Rows are points. Any point is a mix of the corners, with weights that add up to 1. It lies inside the corners' shape when no weight is negative. Say inside or outside, and name the corners with a negative weight.

Corners:
(1): [38 -4 56]
(2): [-18  60 -20]
(3): [-17   1 -12]
(4): [ 41 -41 -12]
Points:
[ 12  -1 -12] => inside
[ 32 -17  20] => inside
[-13  22 -12] => inside
[ -2  -8 -22] => outside (1)
[27  1 40] => inside
[-13  28 -21] => outside (1)

Corners:
(1): [  6  18 -13   1  -7  16   1 -28  35  25  27  11]
(2): [ 17 -23  -1  17 -13  10  16 -13  23  19  10  -2]
(3): [-15  22  20  -4  12 -29  -4  16   0 -25   4  28]
(4): [ 22  -1  10   8 -16  33  20   3  36  17  13   1]
(5): [ 15  -6  -3  -1 -17  -8 -22  19  -7  26 -12  -8]
(6): [-34  35  11  29  42  -7  -2  10   8 -15  -8  25]
(7): [-21  35  18  -9  50 -27  12  25 -18 -25  -1  60]
(8): [ 17 -12 -11  -8   7  -5 -12   7   7   3  13  -8]
(9): [  7  -6   6 -11  -4   4  12  -2  17  23   3  -6]
(10): [ 35  -5  -6 -11   0  15 -19 -11  -7   7 -26  -2]
(11): [ 12  14 -26   0 -19  -7  12   7   7   8 -11  -8]
(12): [ -5 -29 -22  -6 -22  18  -2  -6  28  21   0  16]
(13): [ -4  29   2   4  18 -28  11  21  26 -28 -21  33]
Points:
[ 12  -2  -8   0 -14   9   9  -4  24  21  11   4] => outside (3, 6, 10)
[ 9  8  5  1  5  0  2  3  9  3 -1  8] => outside (12)
[ 11   6 -11   9 -14   8   2   2  22  14  -9   4] => outside (3, 7, 8, 9)
[ 2  8 -5  4 -1 -3 -2 -3 13  8 -9  6] => outside (4, 7, 8)

Corners:
(1): [ -4   9  -3 -28  19 -18  17  28 -27  27  -8 -12  -3 -33 -48 -16   3 -41
  13 -26]
(2): [-14 -28  18  17 -10   0 -16   1  24   4 -14   6  43 -27   6 -24   7   0
 -24  -5]
(3): [ 13   0 -11  18 -10   1  10  -4  17  -9  25   3  14 -23   4  15 -26  -9
  -9 -14]
(4): [ -6 -43 -43   2   8  57  -5  -5  29   8  -8   1  36  13 -13  13 -19 -36
   3  11]
(5): [ 28  24 -20 -18 -18   5 -29 -24  44  17   7 -22  -9  18  40 -20  19   7
  53  47]
(6): [ 23  20 -40  21  -6   5 -17  -4 -13 -15  -2 -15   6  54 -24  20  41  26
  -9 -12]
(7): [ 27 -14 -16 -12 -19 -33  -7   9 -10  26 -36   7 -46 -30  16  18   0 -10
  47  11]
(8): [  1 -22  53   7  23 -29 -12   6 -15   4   3 -17   9  -4   2 -32 -27  -9
  13 -15]
(9): [  2  -6  32 -38  23 -10  15 -17  -9  16 -41  51  57  15  20 -58 -17 -12
 -10 -32]
(10): [-34  -6  27  -2 -11   1  -2 -18 -19  24  11  15 -12 -13 -25 -13 -10 -34
  11  -1]
(11): [ -3   6 -11  17 -13  -9  -5  -2   2  31  37 -36 -31  40  -6   1   4  21
  -7  29]
(12): [ 13  -8 -39   2  20   6 -31  39 -12 -33  -6  -6   1 -41  47  -7  20  10
  19   7]
(13): [ 22  12 -14 -29   7   8   6  12 -10 -24  -5  12 -25   2   2  -3   9  32
   7 -21]
(14): [  9  14 -10   4  60 -31 -21  -8  -4 -14  10  18  43 -12   3 -11  39   5
  -6 -11]
(15): [  5   3   1  39 -10  16  -8   2  24  26   5  -3   8  15 -16 -21   0   1
 -21  -7]
(16): [-21  30  43 -15  -6  16  -1   8  25 -23  -6  -9  12  30  24  37 -10  11
 -27  15]
(17): [  4 -25  -5  11 -10  40 -16 -20   2   4   6   7   7 -38 -15  38 -23 -32
 -56  29]
(18): [-11  29 -43  31  -2   2   7 -21  30  21 -11 -26 -27  -5 -20  -1  22  -4
  10 -17]
(19): [ 15  -9 -46  24  -8 -20 -28  20   7 -34 -19   0   1  13 -10  18   1 -10
   3  13]
(20): [  8  22 -23 -21 -28  -9  58  -1  10  16 -29 -11 -38  33 -20  -1  27 -14
  48   2]
(21): [  3   1  23   2 -28   3   8   1  17  20   7  -2 -33  36   2   9 -11 -36
 -16 -28]
Points:
[ 12   1   6  -8  -2  -1   3   0   7   0 -12   4   9  13  -3   2  -3  -6
  -4  -5] => outside (10, 11, 12, 18)
[  6  -8  -9  -6   1   5 -10  -2   5  -5 -15   6   2   0   8   5   3  -9
   5   2] => outside (1, 3, 11, 15)
[ 3  3  5 -3 -2  2 -3  2  4  1  0 -1  0  8  1  4 -4 -8 -2  1] => outside (2, 18)
[ -4   9  -8  -7   7  14  12   6   7   1  -9  -2   8  12 -11   4  10  -1
 -16 -10] => outside (3, 5, 7, 8, 10, 19)
[  1   0   3   3   3   1  -2  -2   8   0  -3   0   9   0  -2  -8  -3 -11
  -1 -10] => outside (7, 11)
[  2  19 -10  -4   1   0   3  -4   2   4   6  -1  -3  11  -8  -1  10  -4
  -3  -2] => outside (2, 4, 7, 8)
[ 12   9 -12  -1  -5   2 -11  -6  13   2   1  -7   1   9   9  -2   8   2
  11   9] => inside
[ -1   2  -1  -1  -3   6   0  -7   9  11  -2  -4   2  13 -11  -3   4 -11
  -5   1] => outside (3, 7, 12)

Corners:
(1): [ -8  11 -33 -15  12  -2   0   8   9  -3  27   7   7  -5  42 -10  17  17
  17  -6]
(2): [-14  -4 -12   4 -22  -3   0  -2  35  -7 -11  -4 -15 -17  23  28  15  -3
   5   3]
(3): [-12 -10 -10  -5  15 -14  -7  -4  17  13   3  12 -16 -21   2 -34  16   4
  24  21]
(4): [ -4 -12 -26 -29  -4   9  13   4 -20  -7   3  -2  16  -9  -2  -7  -9   8
   6   0]
(5): [ 37   1 -26 -14   3   3  36   7 -36 -38  -2  20  -6  20   9   7  21 -17
  11  18]
(6): [-39  11   8   7  -9   6  16   9   1 -17 -34  13  15  -2   4 -14 -10   6
 -33   4]
(7): [ 11   5 -12   1 -13  30   9 -18 -15  -1 -17  24  -7 -20   8  -1   3  17
  11  -4]
(8): [-60 -10   8 -12  13   6   4  15 -21 -13   3 -19  -4 -26   5 -17 -23  27
   0 -21]
(9): [-12  35  -6  19   2  17  -5   8 -15  -9  -4 -12  25  13  -7  -9 -20  23
 -12  14]
(10): [-31  20  23 -27 -21  28 -31  -6  13   3   1  32  33 -19  -6  -2  -2 -17
  28  -5]
(11): [-16 -21 -29  34  20 -24   5 -10 -16  -9  -2 -13  -4  14  13 -28 -38  18
  -9  31]
(12): [-37   1  -7  29  14  -7 -32   8  34   8  10 -21  -2  -7  -6 -50  -8 -11
  10   1]
(13): [ 21   8 -29 -12  37 -16  20  14  -6 -15  10   3 -12   3  11 -13   1 -15
   6  -6]
(14): [  0  13 -14 -21 -26  -4  15  12   0   0  -2  17   5  -5  10  17  -9   7
  12 -34]
(15): [ -3  -7  -5 -16 -14 -15   5  -2   7   6  24 -27   7  -6  13  15   6   6
  -4  -2]
(16): [-23  19  -3 -25 -30  20  -6  -3  -3  23 -19  45  15 -13  26   4  -2 -12
  15  -2]
(17): [ -8  -8 -32  -9  -6  -3  12  16 -20  -6  -1  23 -15   5  -3   3   6  -8
   2  -8]
(18): [-14   6  10   3  -6 -23 -10  -8 -13  14 -25 -22  15 -11  -5  -1  -2   9
  -8  -7]
(19): [ 27 -12 -19  18  11 -12  12  18 -16   6  13  -8   2  19  -4  12   4   0
   5  13]
(20): [  7  -1   3 -38 -27 -10   0  13  13  17 -10  24  -7  16  19   8   6 -10
  -5  -2]
(21): [ 26 -21 -19 -31 -31  12   1  17   0 -20  10  34 -18 -13  13  24  15 -31
  18  10]
Points:
[-40  -2  -9   7   1   0 -10   0  -1  -1   1 -11  12 -12   6 -18 -17  14
  -2   8] => outside (5, 7, 13, 14, 19, 20)
[ 12   3 -17 -11  -4   0   4   4  -7  -4   5   9   3   4   4  -3   4  -3
  12   3] => outside (2, 6, 8, 16)
[ -6  -4 -17  -4  -3  -1   5   4  -5  -4   3   0  -4  -8  10   1   0   4
   7   2] => outside (6, 10, 20)
[-11   9  -9   1  -4   4   1   2  -3  -6  -2   4   9  -4  14  -1  -4   3
   3   2] => outside (3, 4, 17, 20)
[ -8   1 -10  -8  -4   4   1   3  -4  -4  -2   6   6  -5   3  -7  -1  -1
   6   1] => inside

Corners:
(1): [-23  13  15  -9 -26 -60  10  29 -18   3  11   5 -11  24 -29  19   6 -33
  -4  -7]
(2): [  8  -6   3 -44   8 -25  42   4 -25   5 -13  24 -14 -16  22   8  -6  18
 -16  19]
(3): [-13 -39 -19 -37  28 -20  38   1 -26 -17  22 -17 -12   6  14  -4  43  -4
  -3  -1]
(4): [-13 -40  10   4   3  10  25  29  -1  -4 -18 -19   6 -17  -9 -28  -9 -20
   3   7]
(5): [-34   1  -2   6  -9   2  -1  43   2  19   9  -6  -6  -4 -14 -23  10  -8
 -14  12]
(6): [ 10 -13  28  27 -30  38  11  12 -21  -7 -19   5   3 -11 -25  18  -2   6
   5  13]
(7): [-15  16   4 -11 -43  -8 -11  32  14   5 -29 -16  -7  29 -24 -10  13  15
 -15  -8]
(8): [  5  -7  -6 -29 -26  45   4   7  -1  15 -31  19 -12  -5   7  13  -8 -19
  16  13]
(9): [ 27 -16 -10  29 -33 -28 -30 -20  -8  16  13  -1   5 -17 -19   4  -6  11
   7  17]
(10): [ -8 -25  38  -3   3   5   3  -6 -25 -13  -6   5  17  14  14 -22   6 -32
  13  32]
(11): [ 23   6  -1   6 -10  20  -2  39  -1  -2 -24  16   2  -8  21  33   9   8
 -16   4]
(12): [  9 -23  31 -11 -16  21 -16   3 -23 -12 -22  33 -29 -21  15  23  -4 -20
  21 -29]
(13): [ 15 -27   2  -1  20  35  10  12  16  25 -24  -5 -12 -17  24  18 -26  31
  24  17]
(14): [  6  -1  13  -9 -16 -30  21  19 -19   6  23 -12 -11  26 -13  -9   3 -14
 -28  12]
(15): [  9  10  10 -13 -26 -32  -7  36 -28  12   1  -3  28  29 -24  -3 -14  -5
 -18   2]
(16): [ 29   7  -8 -10   4 -25  20 -11   4  20   8  -2  19  14 -29 -21  33  -5
   2   5]
(17): [  3  -9   0 -10 -13  20   1  -3 -28   7 -33  -6  -9  15  32  15   7 -14
  37   0]
(18): [ 14 -36  -6  14   4  19  16   3  -3  10 -16  22  25  19 -24 -31  14 -23
 -12  -9]
(19): [ -1  10 -10  14   1 -13  15   8   0 -10  21 -14   4   6 -14  -6  -7   3
  -1  17]
(20): [-15  26 -22  -7  -8  25 -20  -2  15  29 -28 -17  -1  11  14  24  -7  -7
 -20   7]
(21): [-20 -27  24  11 -48  -4  -6  -7 -22   2  21  20  -1  -7  25  26  -2 -26
  33 -28]
Points:
[ -3 -10  -1  -4 -11  -3   9  11  -8   8  -3  -2  -3   4  -8  -3   4  -8
   0   1] => outside (10, 11)
[ -4  -6   8  -7 -11  -7  12  17  -9   5  -3   4  -1   6  -6   3   2  -9
  -4   2] => outside (9, 17)
[ 12  -6   3  -5  -6  -7   7  10 -10   3  -5   3   1   5  -7  -1   7   0
  -1  10] => outside (4, 20, 21)
[ 11 -16  -3   0  -5   3  16   0 -19  -2  -6   7  13   3  -2   4  13 -13
   0   7] => outside (5, 7, 12, 13, 14)
[  7  -3   8   1 -19  -5   0  12  -6   9  -4   4   3   3 -14   0  -2  -6
  -4   6] => outside (3, 17)
[  8 -10   6   5 -13  -1   2   7  -6   5   0   8   9   7 -15  -4  12 -10
   4   1] => outside (2, 4, 14, 17, 20)
[  9  -5   5   0 -11   7   3  17  -6   8 -16   3   1   0  -4   5  -3   0
  -3  10] => outside (3, 21)
[ 12 -14   7  -3  -5   1  11   9 -14   4  -3  10   1  -1   1   6   3  -4
   5   7] => outside (4, 7, 20)
